Every row gives one point. Any point is a mix of the corners, with weights that add up to 1. It lies inside the corners' shape when no weight is negative. Is each point inside? If not, which corners have a negative weight?

Corners:
(1): [ 28 -12 -41]
(2): [  3 -67  20]
(3): [-30 -84  -7]
(4): [  6  48 -28]
Points:
[-12 -24  -2] => outside (1)
[  1 -46 -18] => inside
[-23 -23  -2] => outside (1)
[ 14  -3 -13] => outside (3)
[  5  36 -25] => inside
[ -5 -65   8] => inside
[  8 -23 -33] => outside (2)
[ 13  16 -30] => inside

Corners:
(1): [-12   2  38  -7   0  91 -28  10]
(2): [-17   6 -22 -42 -46 -13   7 109]
(3): [ 12  -8 -12  56  13   7 -37  -1]
(4): [ 29 -35 -21 -26 -70 -25  15  75]
(5): [-26   2 -20   0 -18  42 -39 -51]
(6): [-24   8   5 -19 -37  -9  52  57]
(7): [ 46  23 -36  35  31   6  -8  -5]
(8): [-40  -6 -15  -4  -1  83   3   0]
(9): [ 11 -22 -23   3  24 -21 -11 -11]
Points:
[ -4   1  -5  -5 -29  17  18  61] => outside (5, 9)
[ 22 -10 -10  42   5   5 -26  -7] => outside (2, 8)
[  0   5  -8 -45 -57  14  33 121] => outside (3, 5, 9)
[ -5  -5 -14   1  -2  19 -19  -7] => inside
[ -9  -4 -12   3 -13  17  -1  28] => inside
[ -1  -8 -12 -11 -20  17   6  27] => outside (3)
[  2   0 -14   7  -9   5   1  16] => inside
[ 16   1 -14   4 -15 -13   2  38] => outside (8)
[ -9 -17  -8 -14 -29  32 -22  14] => outside (6, 7)

Corners:
(1): [  4  27  44 -16 -61  13  -1   3 -26  30 -47  12 -17   9]
(2): [-35 104  35   2   4  65 -36 -27  14   3   0 -46  -9  19]
(3): [-18  45  54   1  -3 -14  -9   3  55  29 -11 -10  41   1]
(4): [  8  19  26 -53  16 -41  42   5  53 -28 -20  12  67  12]
(5): [  5 -13 -16 -49 -24 -29   4  44 -18  59   5  50 -26  58]
(6): [-27  46  40 -18  13  54 -44  -3 -36   0   9  27  51 -20]
(7): [-14 -35  31  23  28  15 -28 -19   4 -11  43 -66  24  47]
(8): [-28  14 -19 -10  34 -60 -32   9   6  19 -27  19 -50 -23]
(9): [-21 -55  -9   4 -37  -1  49   3 -22   5  63  72   1  31]
(10): [ 12  27  -2  -6  39 -24  12 -44 -24  25  20  -1  49  -9]
(11): [ 10   3 -19 -28 -16  19   3  58   6  14  -7 -10 -17 -57]
(12): [ 68 -19 -62  64  76 -76  32   4  44   9 -67 -19  39   4]
(13): [-27   0 -18  33  62 -44  78  20 -65   8  14  35  38 -25]
(14): [-76   8 -41  54 -40  -9 -10 -28 -23  33  12 -13  20  18]
(15): [-41  37  18 -39  40 103 -14 -13   6  38 -22 -40 -13  -1]
Points:
[ -5  10  10 -12  14  15  10   1  -1  -3   2   1  13 -11] => outside (3, 5, 14)
[-23  24   3  -4   0   9  -5   0  -1  16  -2  -3  13   3] => inside
[-17  -7   8   1  21 -23   7   9  19   9  -2  19  39  17] => outside (1, 2, 10, 11)
[  1 -15 -13   7  22 -51  33   2  18   4 -12   8  26  -4] => outside (2, 5, 6)
[-21   6  45 -39   2   8   1   3 -15  18  16  32  10  18] => outside (2, 11, 12, 14)
[ -5   3   5 -20   1 -12  16   9   6   8   3  15  20  10] => inside
[ 32 -38  -2 -11  11 -20  47  47   7  17 -13  26  32   9] => outside (2, 8, 10, 14)

Corners:
(1): [ 68  69 -58  81 -10   5   1  56 -24  23 -62  12 -11 -10  25 -13  14  57
 -17 -58]
(2): [ 25  84 -66  22   3  41   1  36  27  65 -42  18  12 -48 -20 -28   1  59
 -30 -57]
(3): [-26 -45  25 -50  17 -55   9 -92   0 -25   3 -54 -15  51  48 -35  12 -25
 -46  29]
(4): [ -2  66 -40  34  12  51   3 -17 -35  39 -52 -34 -23 -41  -3 -52  -8  54
 -11  39]
(5): [ 25  34 -54   0   4  71  35  37 -38  10 -47 -32  13 -22  26 -17   3   2
 -35   6]
(6): [-22 -42   8 -21  10 -66  34 -60  12  -2  37 -52  18   8  38 -17   1  -5
  21  32]
(7): [ -1 -25 -36  16  36 -13 -31  14 -51 -24 -12  26  24  29   8  23   5  37
   2 -49]
(8): [ 14  23  66  11  12   4  39 -10  34 -11  42  31  12  10  10  25 -12 -50
  54   6]
(9): [ 42  34 -43  21 -36  12   1   1 -29   7 -26   7 -22 -38   8  18  -7  -3
 -10 -36]
(10): [-17  10 -67  36 -61 -33  -5  31 -28 -18  15  48   7  55  17  34  -5  36
 -14 -52]
(11): [ 18 -29  42  37   2 -43  18   1 -14 -26  22  21  61  -2 -14  -2 -12 -17
  -8  35]
(12): [-13  43   4 -35  16 -10 -36  14 -33  38 -43 -12   8 -70  25 -10  -4 -22
  -8   6]
(13): [-42 -52  28 -16 -33 -31 -13 -43 -14  21  35 -72  22  16  40 -29 -56   4
   0 -11]
(14): [-25 -29 -56  50 -18 -10  20  42  -3  14  -8  26 -23  26 -17  42  53  53
 -11 -49]
(15): [ 56  34  54  -2  24 -41  20  46  29 -77  41 -13  44  -5 -46  18 -34  -7
  11   0]
(16): [  5 -10  -1 -33  -7  36 -11 -34 -19   5  -3 -54 -12  -2  54  -3  36  36
 -55   7]
(17): [ 15  47  88  30 -24 -10  25  48  54 -58 -31  36  58 -37 -16  25 -13  -9
  43   4]
(18): [  7  68  52  58  16   0  18  35  23 -41  20  19  47 -22 -59  17  56 -28
  30 -36]
(19): [-48 -40  35 -47 -12 -73  37 -25  -1 -59  62 -12   6  -5  18 -55 -18 -16
 -25  13]
(20): [-61 -25  -4 -16  -4 -36  38 -67 -52  -3  38 -60  -7  42  14  -2   0   6
 -18  -4]
(21): [-47 -26   7 -30  26 -13  -5 -26 -15  -1  23 -56 -33 -26  60 -15 -30  -8
 -49  10]
Points:
[  0 -11 -14  -2   0 -21   4   4 -20 -13  10 -13   2  15  26  -4 -10  10
 -16   0] => outside (2, 9, 17, 18, 20)
[-11   1 -27   4  -3  -4  -1  -8 -26  11  -8 -22  -5  -7  25 -13   8  19
 -30 -13] => outside (8, 15, 17)
[ -5  -2   8   7  16  -7  19   0 -14 -10  -7 -20   2 -13  18  -3   2  17
   0  22] => outside (2, 3, 9, 10, 13, 18)
[ 15  11   4  22 -10 -19  21  14   5 -27   5  17  20  11  -3  16  15   6
   0 -20] => outside (4, 12, 13, 21)
[-36 -16  19 -17  -1 -21   4 -42  -4  14   5 -43   1 -19  17 -26   4   0
 -18  16] => outside (1, 5, 7, 8, 10, 15)
[ -8  -7  -1   0  -2 -23  12  -3  -9 -10  18  -7   6   4  12  -1   0   1
 -10 -17] => outside (4, 17)
[  3  -1   6  11  -2 -15   8  -4 -16 -20   5  -6  16  10   8   5   8   6
  -3  -7] => outside (2, 21)

Corners:
(1): [ 22 -54 -17  34  12  56  40 -51  15   8 -15  60  22  76 -19   0  31  -4
  36  35]
(2): [-33 -15  34  -9 -56  -7  -8  -2  14 -44  -2  11  28   9  37   1  44  10
  59 -51]
(3): [-48  -6  32 -36 -10   7   9  20 -33 -43  29  23  33 -30  69   1  47  27
  24  14]
(4): [-20  -2  11  -3  46   9  13 -52   7 -13   8  28 -15   9 -25  52   0   5
  23   2]
(5): [  90  -40 -103  -19  -91   16  -61   43  -64  -54    3  -18   32  -51
  -77  -41   17  -52  -94  -45]
(6): [ 66  15 -32  29 -49  40  -2  35  33  10 -18 -39  60 -53 -15 -32   3 -11
  40 -46]
(7): [ -5 -12  10 -19 -22  14  29 -46  54  -6  -5   4  46 -13  28  71  32  -9
 -80  22]
(8): [ 20 -14 -35 -24 -57  34 -22 -18 -27 -34   3 -18 -33  51 -41 -26  -8 -15
 -62  47]
(9): [ 14  37 -53  15  25  43 -35  40 -55 -15  -8  11  -3 -39  12  18  57  32
 -17  14]
(10): [ -7  35 -51   5 -19  33 -22  -8   1  29 -36 -18  21  15 -42  37  43  42
 -28  73]
(11): [  6  -2 -16 -24  11  10 -47 -15 -16  13 -24  36 -31  21 -48   9  -7 -46
 -15 -11]
(12): [ -21   18 -111   -4   -5  -31   -2   -6    4    7   10    2    1  -16
   43   58  -13    4  -66   88]
(13): [  1  23   0  -4 -16  -3 -41  -9  30 -14  32  35  53 -12 -33 -28 -45   7
 -51 -19]
(14): [-79 -28 -22   1  26  23 -11  -6  13   7  -4  64   2   3 -11 -22  25  29
   2  -8]
(15): [ 59  38 -67 -29   1  -1 -59 -59 -30   2  19   0  10 -16 -36 -54 -10 -13
 -30  45]
(16): [ 78   5 -71 -16  13  39 -15   8  66  37 -33 -22   9  47  -3  17  11  19
  -5  43]
(17): [-40  -7 -14  -1 -68  29 -13  -4 -54 -11 -64 -16  -4 -27 -30  58 -21  18
 -66 -52]
(18): [ 83  47 -44 -13  44 -20  12   3  14   0  14 -54  26  22 -16 -61  14 -17
  -1  37]
(19): [-13  17  23 -24 -43 -10 -42 -35 -75 -12  66  64 -68  17 -13 -48  38  -6
  -6  12]
(20): [ 34  -4 -22  11   9  -7   0  12 -59 -37  -2  61 -28 -16  -3 -45  57   2
  45  11]
(21): [-28 -62  14  28  39  -6 -34 -22  53  52 -35  32  40  -6  58  26  -7  48
  32 -15]
Points:
[  0  -5 -21  -2 -14   3  -9  -7  -7 -14  -2  19   9  -1   8   0  23   6
   6   6] => inside
[-13  -6 -18   1  -5  25 -11 -12  -9   4 -18  20   0   1   6  23  26  15
  -1  14] => outside (5, 13, 18)
[ 29   2 -28  -6   1   6 -19  -3   2  -8  10  11  12   3  -6 -28   9  -3
   5   5] => outside (7, 10, 17)
[  4   8 -31  -8 -13   9 -23  -3 -10  -7  -2   8  10 -10 -12   1   8   6
 -26   8] => outside (1)
[ 14  10 -42  -2 -20   4 -27   3  -9   1 -11   5  11 -16  -9   1  16   5
 -25   3] => outside (1, 3, 4, 8)
[ 16   3 -35  -4 -22  12 -15  -4  -6  -7   3   3  18  -3  -2  -8  18   7
 -26  20] => outside (4, 11)
[ 16  -1 -34  -1  -7  14 -19  -9  -6  -1  -8  14   3   5 -17  -1  12  -3
 -15   8] => outside (3)
[  5  -7 -17 -12 -28   1 -16  -3  -4 -25  -4   6  26 -25   7  -3  14 -10
 -28 -12] => outside (1, 4, 10, 16, 19)
